Rows are points. A path goes straight from each point to the next, and from the last back to the first. The post is the endless flat space through its rows: a point in 2 columns, a line in 3, a plane in 4, and so on, so that a path can go around it. Count how often the path circles the post. Going back the other way cancels.
(in the rows, 128 means zero)

Post, one row:
[[126 122]]
Path:
[[174 131]
 [185  81]
 [124  81]
 [131  30]
 [ 76 113]
 [ 94 172]
 [147 195]]
Times around: 1

Post (3 x 4):
[[148 116 169 164]
 [166 172  46  72]
 [160 110 200 128]]
Path, 8 rows:
[[ 95 146 135 188]
 [119  54 155 128]
 [204  88  71 121]
 [184 118 174 162]
 [208 151 185  78]
 [174 100 139 185]
 [159  70  66 139]
 [ 78 121 155  97]]
Times around: 0

Post (8 x 9):
[[114 140 132 124  96  98  52 116 177]
 [136 157 178 164 136 153 165 115 117]
 [ 97 129  54 135 141 218  60 151 109]
 [130 145 154 121 105  72 105 148 109]
 [159 148 179 129   7 161 131 139 139]
 [137 154 161 111 140 146 152 140 149]
 [134 145 182 125 136 212 126 132  94]
 [128 138 147  80 140 110 154  15 174]]
Path:
[[111 123 200 114 143 143 107  92 102]
 [154 117 153 123 124 193 132 148 126]
 [180 145 141 137 101 142 133 143 154]
 [177 173 149 115 110  93 115 101 168]
 [126 169 169 115  98 159  75 167 178]
 [106 153 149 114 122 156  88 103 154]
 [112 132 135 107  69 117 140 117 159]
 [116 117 181 167 139 150 142 155 141]
 [153 103 160 160 140 113 129 170 126]
 [188 122 155  77  76 184 125  95 123]
 [180 179 144 123  87 111 151 125 134]
 [127 181 129 111 129 147 102 109 102]
 [131 180 136  95 107 116 135  82  78]
 [139 150 131 108 106 140  74  96 169]
 [188 140 163 128  87 172 121 134 122]
 [133 166 121 117 107 119  72 131 152]
 [129 162 170 104  89 153 100 120 150]
 [ 85 165 157 161  65 129 146  84 114]
 [124 139 192 136  96 192 115 171 152]
 [129  85 168  75 155 136 103 116 152]
 [115 111 160 105  78 150 101 151 139]
 [117 137 152 118  67 104 104 103 125]]
Times around: 2

Post (11 x 12):
[[156 118 159 182  60  80 162 153 116 170 142 101]
 [148 120 144 162 136 207 132 115 122 122  89 139]
 [145 131  62 170 120 112 117 115 154 169 158  95]
 [147 118 139 155 112 151 133  91  84 131 157  96]
 [115 112 134  98 134 217 165 148 142   7 111 104]
 [134 120  87 151 131  82 113 153 112 103 124  84]
 [133 130 151 112 137  96 128 121 170  98 125  91]
 [142 126 103 150  58  89  94 109 134 168 128 111]
 [115 137 161  26 130  99 157 141 148 168 126 143]
 [132 128  71 167 125 104 131  70 129 122 153 153]
 [136 131 159 150 100 146  97 155 133 143 155 148]]
Path (9 x 12):
[[142  90 117 155 148 111 141 144 138 135 114  94]
 [176 109 120 150 126  92 122 117 168 121  95 103]
 [154 135 162 128 101 102 124 141 162 135 114 140]
 [176 130 147 124 106 118  71 153 131 140 134 108]
 [150 103 123 111 100 110 117 142 139 116 131 119]
 [139 135 128 125  90 122 121 100 127 120 174 155]
 [144 165 172 126 107 129 101 125 128 172 120 128]
 [ 90 142  86 133 108 140 178 128 121 155 123  95]
 [124 104 150 137 129 133 143  93 110 117 132  61]]
Times around: 1

Post, 17 rows:
[[131 136 136 120 163 134 150 130 102 147 186 153 137 101  80 143 128 115]
 [134 135 204 105 171 160 147  61 112 144 194  58 101 114 147 120 116 149]
 [141 149 154  68 144 103 154 131  99 137 154 144 172 138 170 161 137 125]
 [156 157 155 156  97 136  91 103 141 154 174  81 150 144 111 139  95 110]
 [113 139 117 166 106 109  85 130  55 140 138 129 111   7 139 126 134 154]
 [124 146  90 108 157  56  71 190 151 114 116 131 149 140 175 141 134 147]
 [133  84 233 165 175 106 109 109 106  93  73 104 137 168  91 156  88 109]
 [128 116  64  94 134 123 111  91 111  49 122 106 107 151 144 228 180 119]
 [131 111 174 190 157 161 153  77 161 121 144 103 152 102 120 111  78 183]
 [ 98 158 108 122 124 151 186 168  90 147 120 128  94 110 109  95  94 128]
 [112 137 119 135 148 102 124 112 110 155 103 149  85 120 133 116 150 154]
 [128 140 136  77 108 113  91 129 161 128 155 125 111  72  85 160  90 141]
 [143 128 113 163 139 180 123 131 120 110 135 164 112 173 163  53  66 179]
 [183 148 117 141 146 207  69 160 171 174 126 114 159 122 140 137 117  78]
 [111 115 126 129 119 152 136 135 132 114 154 150  69  47 150 113 140 114]
 [107 142 156 147 121 107 111 126 134 128 110  89 145 147 118  55 142 208]
 [142 126 165 132  88  76 116 118  94 121 176 116  91 134  99 189 129 214]]
Path:
[[113 145 132 165 134 160  89 104 151  84  73 118  84 134 100  97 122 144]
 [ 92 127 142 114 129 127  91 108  82  91 130 106  91 101 138 155 135 180]
 [110  82  91 150 101 136 103 113 129 105 144 145 135 128 154 106 188 162]
 [167 100 142 183 106 113 110 121  84 150 147 137 125  90 133 136 136 123]
 [165 121 149 164 113 116 119 102 134  96 160 123 103  93  83 103 101 138]
 [135 148 191 147 183  83 116 115 106 132 184 118 130 107 163 139 146 138]
 [137 161 168 166 128  90 140 117 166 144 163 132 132 152 134 154 121 149]
 [ 74 124 166 131 185 115 157 170 139 105  72 116 158  84 128 118  96 192]
 [114 118 139 154 160 149 109 108  72 161 149 123  83 112  89 103  90 156]
 [182  94 146 150 113 131 113 129  94 139 153 116 137 125 133 139  83 143]
 [179 148 152 129 110 135 100 141 124 126 155 126 108  94  94 116 115 119]]
Times around: 2

Post (17 x 18):
[[147 109  35 183 150 142 124 135 102  89 107 121 167 129 137  94  87 121]
 [112 100 149 109  98 104 194 113 171 131 128 135 162  98 173 138 115  61]
 [ 97  99 149 106 151  80 113 101 182 147 186 162 135 166 195  88 167  79]
 [135 106 129  74 109 154 157  86 152  40 121 168 228 180  99 167 154 104]
 [101 102 130 116 102 163 137 105  57  79 154 208 170 130 107 124  89  76]
 [144  95  33 110 120 150 107 140 182 125 165 188  59 183  80 154  61 105]
 [102 131 119 181 157  96  90 154 169 120 154 143 116  76 188 149  36 143]
 [ 97 114  70 147 139 204 160  76 106 156 174 167  68 143 125 201 139 167]
 [ 99 104 115 149 114 152 151 127 118  62 109 193 117  87 131   7 127 151]
 [181 130  17 151  60 173  64 125  97 147  40 215 100 189 123 149 137 130]
 [119 114 115  87   9 105 118  66  58 121 179 104 117 120 181  35 185 138]
 [123 124 119 170 184 122 100  60 121  88  92  55 168  87  90 112 158  93]
 [ 97 142 152 194 112 150 103 215 176  95 135 159 157  74 186 113 214 108]
 [114 108 147 129 122 128 140 116  96 139 115  79  65 161 152 133 149 131]
 [135 115  84  66 143 124  93 176 119  82 112 185 128  91 152 219 156  90]
 [105 107 112 130 149 114  57 162 145 238 152 120 118 103 167  72 140 169]
 [138  98  96 169  53  48 177 121 124  76 148 167 137 144 118 169 119 123]]
Path, 10 rows:
[[172 114  87 105 135 154  47  95 156 159 160 144 136  99 138  84 114 104]
 [150  79 144 152 141 132 118 114 138 101 157 165 165 127 145  94 172 103]
 [116 111 136 126 147 124 108 135 146 132 156 152 122  93 166  74 143 103]
 [123 146 117 135 163 101 100 124 141 114 182 122 135 178 109 136 155 105]
 [ 55 160 121  83 114 187  92 130  93 106 152 173 192 125 149 122 167  73]
 [116  99 109  97  75 131 130 122 157 132 130 128 142 199 125  95 124  97]
 [ 84  72 121 158 131 139 120 110 137 119 127 153 129 136  80 142 120  80]
 [ 86 121 104 141  90 104 129  74  97  97 118 154 130 126  96 181 123  65]
 [129 127  68 107 124 105 108  85 137 103 169 124 101 126 129 114 166 107]
 [160 139 104 127 101 150 131  69  81 144 105 136  90 121 115 117 121 110]]
Times around: 0

Post (17 x 18):
[[107  89 131 110 128 178 144 124 158 133 172 135  75 162 141  85 114 154]
 [163  53 116 105 172 200 119 131 151 139 132  86  96 169 145  92 132 165]
 [145 148 168 134 132  94 111 148  93 147 145 118 155  81 159 127  98 160]
 [ 90 136 125 186 157  93  91 115 107 193 129 104 153  87 142 159 105 152]
 [142 122 114 153 142 103 134 149 100 164 143  78 113  99 100 142 117 170]
 [155 146 136 109 201 133 167 117 152  88  84 131 100 120 139 104 146 105]
 [134 137 124 109 167 111 129 125 123  51 123  96 119 133 125 133  97  68]
 [134 146 123 140 148 144 142 127 139  47  78 112 147 138 132 120 161 120]
 [127 138 155 141 132  94 165  86  82 167 156 115 149 117 144 180  68 166]
 [109 158 138 147 161  92 101 115 106 139  93 128 136  95 126 142  69 192]
 [149 206 143 143 156  83 115 108 161 107 135 108 154 127 133 134  99 119]
 [156 104 145 146 187 126 145 141 146  90 106 132 159 135 102 109 114 113]
 [131  64 132  90 149 130 104 125 135 130 144 100  95 190 128  56 160 135]
 [151 118 133 134 206 132 143  93 119  34 148 100 154 112 116 131 158 115]
 [125  73 101  88 149 152 134 120 146 159 151  76 148 136 131  63 120 156]
 [120 131 121 104 127  84 105 131 138 175 144 144 132 110 145 162 103 179]
 [123  83 138  79 125 187 104  99 133 169 154 105 113 143  99  88 130 128]]
Path (26 x 18):
[[160 109  85 154 192  96 143 165 163  93 104 104  82 141 119 103 123 124]
 [106 101 100 134 137  73  81 147  85 105 156  77 141 143 141  83 154 149]
 [118 108 156 149 142 116  94 130 109  96 164 131 116 184 133  89 163 174]
 [141  45 106  71 121 149 168 120  66  72 149  96 165 132 112  76 126 146]
 [159 118 160  96 154 120 132  98 114 112 145 139 130  92 135 139  88 201]
 [102  93 142 130 181  80 179  97 112 124  90 113 106 164 116 118 117 131]
 [116 100 119 124 175  97  91 142 113 175 150  53 172 112 118 163   7 102]
 [100  88 129 108  87 149  56 143  67 154 185  89 167 149 126  25 144 180]
 [173 136 160 145 114  98 125 138  98 160 219  90 105 135 125 123 112 114]
 [139 154 136 120  81 101 128 122 153 152 173  86 105 117 146 126 146 143]
 [144 132 115 135 141  64 144 148 153 138 120 146  82 131 115 135 141 106]
 [140 148 149 125 150 102  99  90  81  94  89 129 154 107 135 130 122  74]
 [100 111 108 153 130 178 118  99 158  98  97 127 110 102 114 165 129 125]
 [138 158 169  96 114  86 141 108 104 136 124  87 159 109 109 179 160 117]
 [146 163 139  84 118 100 113 125 136 136 180 102 109 161 119 113 139 114]
 [133  76  83 129 187 209 102 106 112 135  95  45 147 108 138 103 121 145]
 [129 159 126  93  80  60  92 120 163 154 171 122 105 185 174 141  84 148]
 [186 151 156 148 143  99 174 169 166  76  94 118  60 152 132 124  82 139]
 [144  53 185 121 156  91  86 110 131  98 198 105 111 168 152  84  84 149]
 [128 149 108 108 102 121  82 122 177 161 163 122 128 141 146 142 110 124]
 [163 115 111 138 191 169 144  91 153 125  62  74 121  99 150 105 107 162]
 [114 159 158 118 143 122  78 143 198 139 112 131 125 134 160 140  98 131]
 [107 153 144 144 146 105  94 144 130 113 178 121  99 148 121 149 103 131]
 [111 106 125 112 158 151  81 152 138 109  98 136 114 154 152  81  65 107]
 [121  80 103 175 201 166 156 122 128 169 122 106  89 156 181 119 171 178]
 [116 136 138 130 142 125  89  99  90 152 151 116 121  90 117 150 126  90]]
Times around: 3

Post, 17 rows:
[[ 74  86  98 158 135 235 123  96  86 202  73 108  32 103 148 151 201  94]
 [121 122 104 130 131 222  88  73 152 158 133  80  80 124 148 101  85 129]
 [ 92 100  42 166 136 178 204 154 136 133 117 119  14 145 156 138 148 151]
 [109  96  53 104  94 182  84 189 107 192 131 151  54 143 110 122 157 133]
 [108 159 220 142  76  48 184 173 126 172 160 164  82 160 140  83 204 155]
 [154 184 192 122  75  31 126 140 132  77  95 107 122  61  69  85 180 141]
 [105 153  97 209  67 113 169 159 158 211 106 149  41 135  94 105 143  64]
 [123  76  69 125 108 196 149  66  51 148 187  73  71 125 104 154 116  92]
 [122 147 187  76 120  80 166 133 191 102 116 133 202 111  90 172 173  96]
 [144 150 176 137 113  95 156  87 190  69 146 118 197 153  19  53 224 145]
 [ 68 157  66 148 108  70 145 109 161 219 159 152  79  82 145  91 199 143]
 [154 121 164 132 208  81 116  70 134 150 105 145 141 129  34 163 112 167]
 [137 135  73 161 106 230 108  49  81 100 138 167 132 129 132 192 128 149]
 [114  94  34 189 160 157  64 101 102 165 136 105  51 174 200 154 174  77]
 [146 168 203 115 158  86 177 161 124  80 168 165 192  78  74  43 169  91]
 [143 188 145 101 106  64 137 109 192 154 144 199   7 128 107  96 223  97]
 [128 135 105  64 156 124 139  35  75 115  42 147 184 176  97 123  94 136]]
Path:
[[ 87 130 120 120 159  99 143 166 198 133  49  69  39 146  83  62 137  88]
 [100  92 166 153 137 104  83  79 106  99 170 158 166 121 112  73 197  90]
 [104  66  56 109 135  93 158  88 130 151 129 158 104 123 114 118 115  22]
 [112 107 160 130 125 126 151 219 170  60 115 164 105  87  35 125 134  89]
 [108 151 174 150  89 123 160 141 105 128 155 153  97 133  82 134 170 162]
 [147 108  54 179 177 139 173 189 115 116 141 120  52 147  79 126 160 204]
 [118 107 101 101  79 136 176 121  59 201  78 134  81 127 121 104 125  82]
 [108  86 157 144 116  99 118 141 167 175  91 177  45 133 133 156 198 133]
 [ 66 117 157  75 159  76  65  83 113 149 135 163 137 168 121  26 172 154]
 [136 180 112 111 117 119 119  90 184 138 116 160  19 136 121 167 153 135]
 [ 99 117 111  81 143 141 141  99 131 178 121  64 128 144 108  93 148 162]
 [115 177 160 154 136 115 177  84 151 128 119 130  82 124 117 154 192  64]]
Times around: 1

Post (17 x 18):
[[116 120  98 165 121 136 149 129  74 117 140 133 140 143 118 172 167  85]
 [102 132 174 142 125 126 166 123  88 112 197  98 126 121 111 130 163 120]
 [100 108  54 164  91 128 109 114 111 179 166 103 131 173 127 140 148 100]
 [108 106 151 131 112 179 229 130 105 154 102 123 104 122 156  98  99  99]
 [101  87 135 106 124 183  96 130 113 117 116  84 100  72 142 167  42 139]
 [103 157 165  69  75 111 136 133 112 114  95 161  79 172  95 155 101 180]
 [145 186 156 119 163 132  97 115 214 224  78  79 249 148 153 147  49 206]
 [123 194  74 136 135 133 119  88 136 129 139 126 190  34  86  50 172 148]
 [117 107 136 198 155 155 100 107  86 172 126 122  89 137 109 143 140 160]
 [126 107 137 150 115 100 148 135  43 152  89 134 137 144  98  94 116  78]
 [122 129 171 157 122 147 107 100 115 148 159 138  85 138 152 155 123  89]
 [ 95 104 159 131 148 163 137  93 146  93 121 118 116 176 112 120  96  93]
 [115 104 145 191  68 124 135  98 122 125  99 111  99 145 119 133 113 109]
 [123 100 140 164 109 138 130 101 143 156 162 123  94  92  71 162 114  94]
 [ 80  98 151 201 117 156 125 143 115 162 139 154 154 176 137 137  83 115]
 [ 88 101  97 148 150 123 168 165 117 127  63 103 104  34 144  80 103  94]
 [110  97  66 144 110  87 167  96  97 136 127 139 133 150 152 141  73 104]]
Path (13 x 18):
[[ 79 123 145 122  96 145 127 125 107 118 129 111 117 133 139 117 114 122]
 [ 78 142 128 173 122 155 152  83 133 142 132 144  86  96 131 104 103 104]
 [ 95 142 101 165  82 162 131 123 120 132 159 122 137 140 134 138 109  92]
 [128 138  84 204  82 179  91 125 126 147 161 139 117 137 190 111 110  85]
 [158 130 165 167 120 103 117 127 110 213 167 158 134 116 159 142 130 141]
 [119  92 140 117 118 146 120 132 103 127  97 110 133 138 143 126  29 161]
 [119 164 176 154  94 107 178 109 134 111 148 164 151 138 147 138  72 127]
 [126 144 117 126 132 137 127  91  72  94  86 107 113  91  88 156 109  85]
 [122 126 196 162 124 131 174 105  76 138  73 124 118  91  80 186 130 128]
 [107  87 158 113  63 100 147  77 124 138  86 138  66 140 119 134 115 134]
 [143 133 169  89  84 135 166 147 122 165 128 105 146 132 121 141 141 118]
 [142  75 132 197 148 127 106  99  94 110 122 106 149 163 198 111  75 149]
 [ 85  38 104 173  59 172 139 110 119 121 123 120 138 155 103 167  57 147]]
Times around: 0

Post (17 x 18):
[[149 101 105 124 165 115 131 121 106 128 113 106 135  75 112 142 151 134]
 [114 118 123  85 184 113 140 131 148 130  74 125 119 133 149 135 157 143]
 [158 162 136 129 144 141 122 111 149 129 127  60  70 118  77 125 161 143]
 [109  60 160 132 114 135 155 120 173  85 119 123 128 173 150 108 142 144]
 [105 126 110 100 135  97 166 148 121 117 142 188 116 154  77 170  82 127]
 [107 111 143 116 130  96 102 149 142 118 112  99 118 116 115 164 159 158]
 [149 170 153  81 146  98 134 100 146 179  82 182 147 157 131 130 134 149]
 [106 117 144 140 170  78 123 145 112 147 130 106 146 105 128 143 152  84]
 [ 66 169 128  72 128 135 169 132 163  39 196 138 188 190 131 138  85 134]
 [147 125 125 171 169 115 127 141 157 119 138 153 115  89 153 154 181 133]
 [123  89 140 119 111 148 134 119 117 127 105 127 117 111 110 146 228 125]
 [122 186 135  83  92  96 141 121 141 152 124 131 106  91  87 119 165 146]
 [131 129 137 102 162 106 130 121 117 112 174 104  98 101 143 145 144 145]
 [ 91 153  51  91 132 178 149 172 115 218 115  83 122  94  96 103 126 240]
 [144 114 130  95 117  69 164 120 127 146 118 112 131 117 100 173 180 123]
 [138 157 153 160 184  60 128 138  97 104 128 119 144  99 113 113 224 159]
 [123 122 155  92 167 113 152 147 149 122 163 120 149 114 100 150 125 116]]
Path, 28 rows:
[[150 170 145 142 141 141 143  75 125 130 112  75 115 149  64 148  67 126]
 [ 84  88 174  42 189 103 154 127 157 136 146 140  79 110  95 119 107 150]
 [106 123  92  23 181 102 139 132 139  53 176 154  75 168  96 158 134 187]
 [138  86 114 109 113  56 203 114 162  70 162  86 153 174 183 146 151 151]
 [ 53 145 185  75  83 187 120 153 142  71 134  84  85 136  86 143 193 100]
 [136 128 157 147 145  66 171 117  93 105 147 103 117  98 126 133 211 124]
 [ 72  83 141 212 151 106 106 139 158 134  92 142  91 120 103 105 157 101]
 [ 90  99 136 104 127 121 110  89 129 141 135 103 122 132 132 115 127 124]
 [114 152 187  19 157  92 120  79 106 117 158  54 111  81 119  98 165 143]
 [ 93 112 146  81 137 134 119 113 181 102  84 162 153 137 105 116 185  83]
 [184 176 161  99 147 140  80 118 133 137 143 134 121 162  62 112 153 165]
 [145 178 126  65  95  57 182 132 132  68 180 128 154 117 121 123 103 137]
 [ 87 118 138 132 119  89 141 186 140 151 165  83 155  87 177 213 115 173]
 [126 144 142  86 191  97 181 119 144 114 154 135 125 110 114 157 114 150]
 [135 127  78 120 179 110 123 113 123 129  96 102  53 133  92 138  95 148]
 [154 120 160 109 162  61  97 163 130 153 143 135 113  63  85 182 161 135]
 [193 181  98  98 139  90 140 139 116 178  99  91 106 110 141 152 200 175]
 [107 134 194  84 129  87 130 166 134 146 120 105  94 128  64 185  94  90]
 [107 119 108  70 121 174 158 102 126 148 157  89  96 142 135 164 118 152]
 [101 154 129  64  90 100 100 108 133 151 201 100  97 118 139 195 116 157]
 [147  88  97 109 137 105 156 133 104 127 115 107 133 101  61 133 167 123]
 [189 129 118 163 155  79 167 138 151  67 119 134 114 117 116 135 191 163]
 [ 95  79 144  68 110 126  93 139  91 145  66  87 185 123 110 175 144 161]
 [100 121 165 106 129 152 111 125 130 157 101 146 249  71 118 142 205 172]
 [112 128 104 138 126 131 161 107 176 109 124 155 148 151 116 102 114 143]
 [ 57 122  85  30  86 143 147 126 130 108 134 138 155 168 104 132 126 175]
 [102 155 116  60 130  68 142 166 153 127 177 107  98 131 181 179 151 205]
 [ 82 123 187 126 111 170 135 165 117 115 123 131 153 167 142 162 206 128]]
Times around: 5

Post (17 x 18):
[[ 97 137  63 144 129  99 185 102 138 146 183 122 125 112 145 123 141 132]
 [ 81 133 186 105  97 142 149  94 152 101 102 163 139 120  85  76  63 126]
 [147 135 152 169 129  91 189 124 164  53 121 198 181 217 139  92 107 142]
 [191 145 140  81 106 164 153 122 137 171 127 185 111 164 134 130 114 194]
 [100 125 126  53 178 159 111 147 140 199 120  83 122 117 204 117 121 108]
 [204  96 172 140  49 170 102 114 136 157 131 103  79 205 130 207 154  94]
 [127 168 186 128  98  76 137  84 106  75 131 104 198 154 141  95  87 134]
 [107 160 164 115 122 163 148 100 154 123 140 182 147  91  94 122 147 150]
 [120 142 125 120 115 145 103  70 137 107 198 145 134 143 110 145 137 106]
 [129 151 117 145  72 134  87  72 173 118 201  60 125  81 159 134 149 101]
 [ 88 155 119 120 102 107 113 133 161 136 167 126 143 110  65 121 125 150]
 [130 148 152 159 144 109 159  88 162 134  98 153 109 127  62  99 110 141]
 [ 94 105 115  66 113 141 130  88 192 157 112 102 125 145 154 156 187 133]
 [111 135  73  72 153 183 174 110 165  93 144  43 116  35 122 149 140 130]
 [ 97 175 161 130 111  95 181 101 179 103  97 135 100 142 105 136  92 129]
 [141 169 114 147 101 157 124 114 115 129 138 186 150 205 131 104 126 168]
 [194 173 111 113 104  95 136 134 112 138 109 225 114 185 122 103 166 159]]
Path:
[[142 170 169 163  67 116 146  75 180 151 154 190 105 155 184  63 129 171]
 [ 91 176 162  65  54 158 137  88 121 159 125  68 144 145 161 123 127 160]
 [168 181 159  96  77 180 157 123 147 160 113 208 136 110  27 121 104 167]
 [100 141 111 160 123 154 143  89 178 130 202 126  82  99  94 222 167  67]
 [117 201  95  83  64 141 142  71 162 157 118 179 139 156 119 105 134 167]
 [ 65 175 142  90 158 116 187 181 109 135 155 139 165  98  99  92 124 117]
 [155 185 106 143  97  85 182 142 153 154 164 163  92 145  87 117 133 212]
 [141 143 159 116 100 107 111 130 163  51 130 156 138 171 198 138 155 120]
 [101 126 113 123  86 202 119  90 175 136 108  87 111 140 153 178 180 126]
 [160 181  62  18 118  98 100 147 149 128 131  83 214 111 153 141 147 185]
 [124 120  98 118 112 130 221  79 186 121 126 135 162 201 125 148 129 162]
 [107 163 139  87  79 172 143  78 151 121 116 118 121 143 170 142  78 131]
 [113  78 200 103 100 146 156 172 182  80  71 189 171 114  95 123 145 129]
 [180 170 146  79 134 113 134 155  73  92 138  98 124 153 121 125  70 169]
 [116 188 155 100 101 160  75  51 165 170 176 110  72 119  42 111 132 161]
 [127 116 118 234 126 199 190  56 224 212 154 161 112 139 140 104 197 138]
 [ 81 114 127  94 131 163 166 174 118 143 167 147 148 135  89 152  59 105]
 [140 119 137 145  53 136 125  73 191 127  87  92  74 101 112 214 174  73]
 [172  99 146 149  73 144 129  75 191 146 139  60  59 126 122 188 115 178]
 [131 153 152  49 121  33  82 142 129  90 130  63 144 188 147  85 117 157]
 [ 88 127  62  76 141 160 176  68  95  55 164  51 124  65  75  83  96  98]
 [153 157 187 184  88 143 167  93 170 162 156 154 134 177 109 147 109 146]
 [116 165 145 189 171 174 164 107 142 134 102 141 153 137  66 136  81 133]
 [ 90 114 127 113 142 102 143 164 244 158 104  57  79 202 148 242 142 108]
 [122 155 122  97  98 101 182 109 164 148  86 158 129 174 131 138 156 218]
 [151  82 186 173  31  86 103 154 182 142 120 122 139 120 190  28 164 137]
 [140 167  73 130 183 163 151 131 195  86 136 148 143 176 188  75 179 134]
 [112 186 122 130  95 147  79  89 220  70 158  93 105 174 180 127 109  53]
 [173 121  81 123 110 138 167 136 112 206  54 122  88  84  90 147 139 130]
 [ 36 149 105  76 144 165  87   7  92 120 150 108 203  41  94  93 148 139]
 [171 133 124 127 120 151  92 111  88  68 162  76 173 141  85 119  94 162]]
Times around: 3
